Each point is reached from the start by the listed moves, each made 0, 1 or 2 times, or once backwards (-1), plus a little noise. Say if it took an odd or an even number of moves. Then give how often each move was made.

Moves:
(1): 12.9 11.3 10.1 -5.4 -20.7
(2): -7.4 10.5 5.5 15.0 5.3
Start: 5.0 4.4 0.9 13.7 4.8
Points:
-2.1 15.2 6.0 28.4 10.2 -> odd (0, 1)
38.6 16.6 16.0 -12.2 -42.1 -> odd (2, -1)
30.9 27.2 21.1 2.8 -36.8 -> even (2, 0)

Moves:
(1): 13.8 -13.8 24.9 0.9 2.5 4.1 -4.7 13.9 3.9 7.2
(2): -1.7 9.9 10.9 -11.0 -10.7 2.2 10.6 -16.5 -2.1 -6.9
(3): -16.3 2.3 1.0 -5.7 -12.0 0.6 -3.2 -3.9 -2.9 7.0
(4): 11.4 5.2 -0.5 6.2 -11.3 -17.8 -6.1 7.3 5.6 6.8
(5): -3.2 5.8 13.4 15.8 3.6 7.1 -1.5 -6.3 -3.4 -3.3
(6): 6.7 8.4 3.4 5.1 -4.6 22.4 -3.3 20.9 1.7 -4.5
(7): -3.6 -8.2 4.5 8.6 -8.7 5.5 6.5 -3.4 6.1 -5.4
(8): -2.3 11.9 7.3 -9.6 -2.1 8.5 20.4 8.9 13.0 21.3
Start: 2.0 6.2 -4.4 0.2 15.0 -18.6 -2.0 -8.7 5.5 -11.9
Points:
-29.9 58.1 0.9 20.0 -31.3 33.5 18.8 43.6 35.9 33.3 -> odd (-1, -1, 2, 1, 1, 2, 1, 2)
37.0 4.0 46.9 23.7 -46.7 -21.0 -9.3 -7.6 17.2 -40.8 -> odd (1, 2, 0, 2, 0, 1, 2, -1)
18.4 17.2 36.5 12.0 32.3 49.9 -16.0 36.8 -2.0 -18.5 -> even (1, 0, 0, -1, 1, 2, -1, 0)
8.3 -51.8 17.4 22.9 30.0 -16.9 -2.2 -35.6 4.9 -45.8 -> odd (1, 0, -1, -1, 0, -1, 2, -1)

Moves:
(1): 15.2 -0.5 -8.2 -1.5 -2.8 11.5 -7.5 1.1 -1.4 7.3 -3.1 11.8 0.8 9.0 -5.5
 -4.1 1.0 -9.1 9.2
(2): 5.1 7.4 0.5 -0.3 4.6 -3.3 11.6 3.6 6.2 2.4 17.0 9.3 4.8 -0.7 -6.6 6.8
 4.5 -1.8 0.6
(3): 6.3 -8.6 -0.4 0.0 5.2 -4.0 3.5 -2.7 4.2 1.7 -1.5 -6.7 7.5 -1.0 -2.9
 -10.7 12.1 14.4 15.5
(4): 2.9 3.2 10.1 8.2 8.8 5.7 -0.6 1.2 -2.6 -3.4 4.0 1.6 -16.5 -4.4 -8.2 -2.6
 13.6 -0.6 0.1
(5): -1.4 -0.5 -2.8 3.4 6.1 6.6 -0.4 -0.5 3.1 -2.6 -0.5 1.7 0.6 7.1 -0.6 7.1
 -9.2 3.4 0.4
(6): 3.9 2.7 -3.3 -0.5 -5.5 5.7 -0.5 4.8 3.3 -9.7 -2.6 -2.1 -1.1 -0.9 -5.0
 -4.4 0.3 8.5 -1.5
(7): -3.6 -9.4 -4.2 10.9 -3.2 -9.1 8.0 -8.5 -12.2 3.3 7.8 7.5 -1.4 -2.7 -1.5
 5.5 -0.9 -1.1 0.2
(8): 6.9 1.7 1.1 -0.3 -2.2 0.9 2.5 9.8 -6.2 8.0 2.4 -14.9 1.7 2.5 -0.3 7.9
 4.9 1.5 7.6
(9): -0.4 -3.7 -13.6 10.5 1.8 -0.5 -4.2 5.9 10.8 2.3 -4.3 -13.6 -10.3 -17.5
 -8.4 -5.4 -7.4 -5.5 4.7
(10): 2.8 8.5 4.1 -2.6 1.3 1.3 -0.3 -1.4 -5.5 13.5 1.9 1.1 -1.6 -3.1 6.1 0.7
 1.0 6.6 -2.7
(11): 0.4 -6.2 6.6 12.7 -2.0 8.2 -6.3 -10.3 -1.1 -1.5 11.6 -9.9 3.2 2.5 -4.3
 -7.2 0.0 -6.5 -0.1
(12): 0.7 -16.1 5.9 -6.7 -11.2 -1.8 -10.9 7.1 0.6 4.3 7.9 0.1 -9.3 0.0 -2.3
 8.2 -6.0 12.4 -4.5
(13): -0.2 -1.5 9.3 4.9 -4.6 -3.5 -13.7 4.0 6.0 -5.6 1.7 9.3 11.5 -4.8 1.5
 -2.5 0.4 5.9 -3.9
(14): 4.6 0.3 -5.3 9.3 -18.3 -0.5 -5.3 -3.0 2.5 0.3 7.3 5.6 -3.1 -1.1 2.7 3.7
 4.2 1.5 5.1
(15): -1.5 -2.0 -5.5 1.8 5.5 5.8 1.7 -0.1 2.1 3.6 0.9 -1.7 0.7 -6.2 10.4 1.9
 0.7 2.4 -3.3
(16): 5.9 -1.3 4.9 -1.8 -4.4 1.5 1.9 -7.1 -0.5 2.2 -5.4 -4.8 -0.4 -5.6 1.1 6.9
 -2.0 1.7 -1.1
(17): -8.3 -0.8 1.2 0.9 -2.3 2.3 -0.1 1.2 5.1 5.1 -1.6 1.7 4.5 -2.0 -1.7 1.3
 1.0 -11.0 -2.2
(18): -2.5 -3.6 -6.6 -3.2 5.4 -2.7 -7.5 -1.5 3.1 7.7 0.7 0.6 -0.8 13.8 -0.9
 -1.3 1.3 3.0 -8.6
Start: -8.2 4.7 7.2 -9.5 -4.9 0.0 7.5 9.3 -3.6 -0.5 -8.8 4.0 -6.0 -3.7 -12.1
 -8.5 1.2 -3.2 4.6
Points:
-4.6 -58.5 39.1 69.5 -23.4 -6.1 -31.6 -14.1 -9.6 12.8 15.1 -56.5 -24.7
 -67.0 -32.4 -5.3 -7.7 34.7 11.5 -> even (-1, -1, 1, 1, 1, 0, 2, 1, 2, 1, 2, 1, 2, 0, 0, 2, 0, 0)
12.2 -20.1 -10.4 8.6 -16.0 -14.7 45.0 2.1 -3.8 10.5 15.0 -37.0 19.6
 -18.8 9.8 41.2 1.0 40.1 30.3 -> odd (-1, 1, 1, -1, 1, 0, 1, 2, 0, -1, 0, 0, 0, 1, 2, 2, -1, 0)
-9.0 -44.5 -3.4 22.7 22.8 16.5 0.0 -2.1 -20.0 35.6 80.8 36.6 -16.4 30.5
 -22.5 33.1 -33.8 -6.8 -24.1 -> odd (1, 2, -1, 0, 2, -1, 2, 0, 0, 0, 2, 2, 0, -1, 2, -1, -1, 1)
-0.6 -12.4 24.9 -8.8 -29.8 -21.6 -2.6 12.7 19.3 17.1 35.2 18.7 -25.7
 -45.3 -28.4 21.0 -15.5 61.2 -39.1 -> even (-1, 2, 0, 0, 0, 2, 1, -1, 1, 2, 0, 2, 1, 0, 0, 2, 0, 1)
-7.5 -22.8 -26.6 -3.9 -53.7 -8.2 -29.9 52.0 85.5 -20.3 -1.8 29.0 34.1
 -51.2 -11.1 -38.6 21.7 39.9 21.0 -> even (0, 1, 2, -1, -1, 2, -1, -1, 1, -1, -1, 1, 2, 2, 2, -1, 2, 0)
-8.4 -5.4 12.2 -8.0 13.7 5.0 5.0 -21.5 -32.2 13.9 -2.1 33.5 -0.2 28.4
 7.8 34.7 -27.4 34.8 -48.4 -> even (0, 0, -1, 0, 2, 1, 2, 0, -1, 1, 0, 0, 1, -1, 1, 2, -1, 2)
19.6 -32.6 1.3 19.7 -51.9 14.6 -43.3 9.0 -33.2 20.2 32.3 12.2 -1.3 43.1
 3.7 12.8 9.0 29.4 17.4 -> even (1, -1, 0, 0, 1, 0, 1, 2, -1, 0, 1, 1, 1, 2, 1, -1, -1, 1)
26.0 -36.0 41.4 1.4 -12.0 14.1 -23.6 19.1 13.0 -1.2 23.4 -53.9 -46.2
 -14.4 -25.9 -13.9 49.3 82.2 17.9 -> even (-1, 0, 2, 2, 0, 1, -1, 1, 0, 0, 1, 2, 0, 1, 1, 1, -1, 1)
-25.0 -33.2 34.6 -36.2 -26.2 18.3 -54.8 35.9 9.3 28.3 -13.5 -9.0 0.5
 54.9 -3.5 48.5 -24.5 1.3 -32.4 -> even (0, -1, -1, 0, 2, -1, -1, 2, -1, -1, 0, 2, 1, 0, 0, 1, 2, 2)
33.2 -30.8 16.0 22.2 -4.4 11.8 27.1 -5.2 -41.5 64.2 61.5 2.5 -23.8 19.4
 -33.1 8.7 75.8 22.0 45.2 -> odd (1, 1, 2, 2, 0, 0, 2, 2, -1, 1, 1, 1, -1, 1, 1, 0, 1, 1)
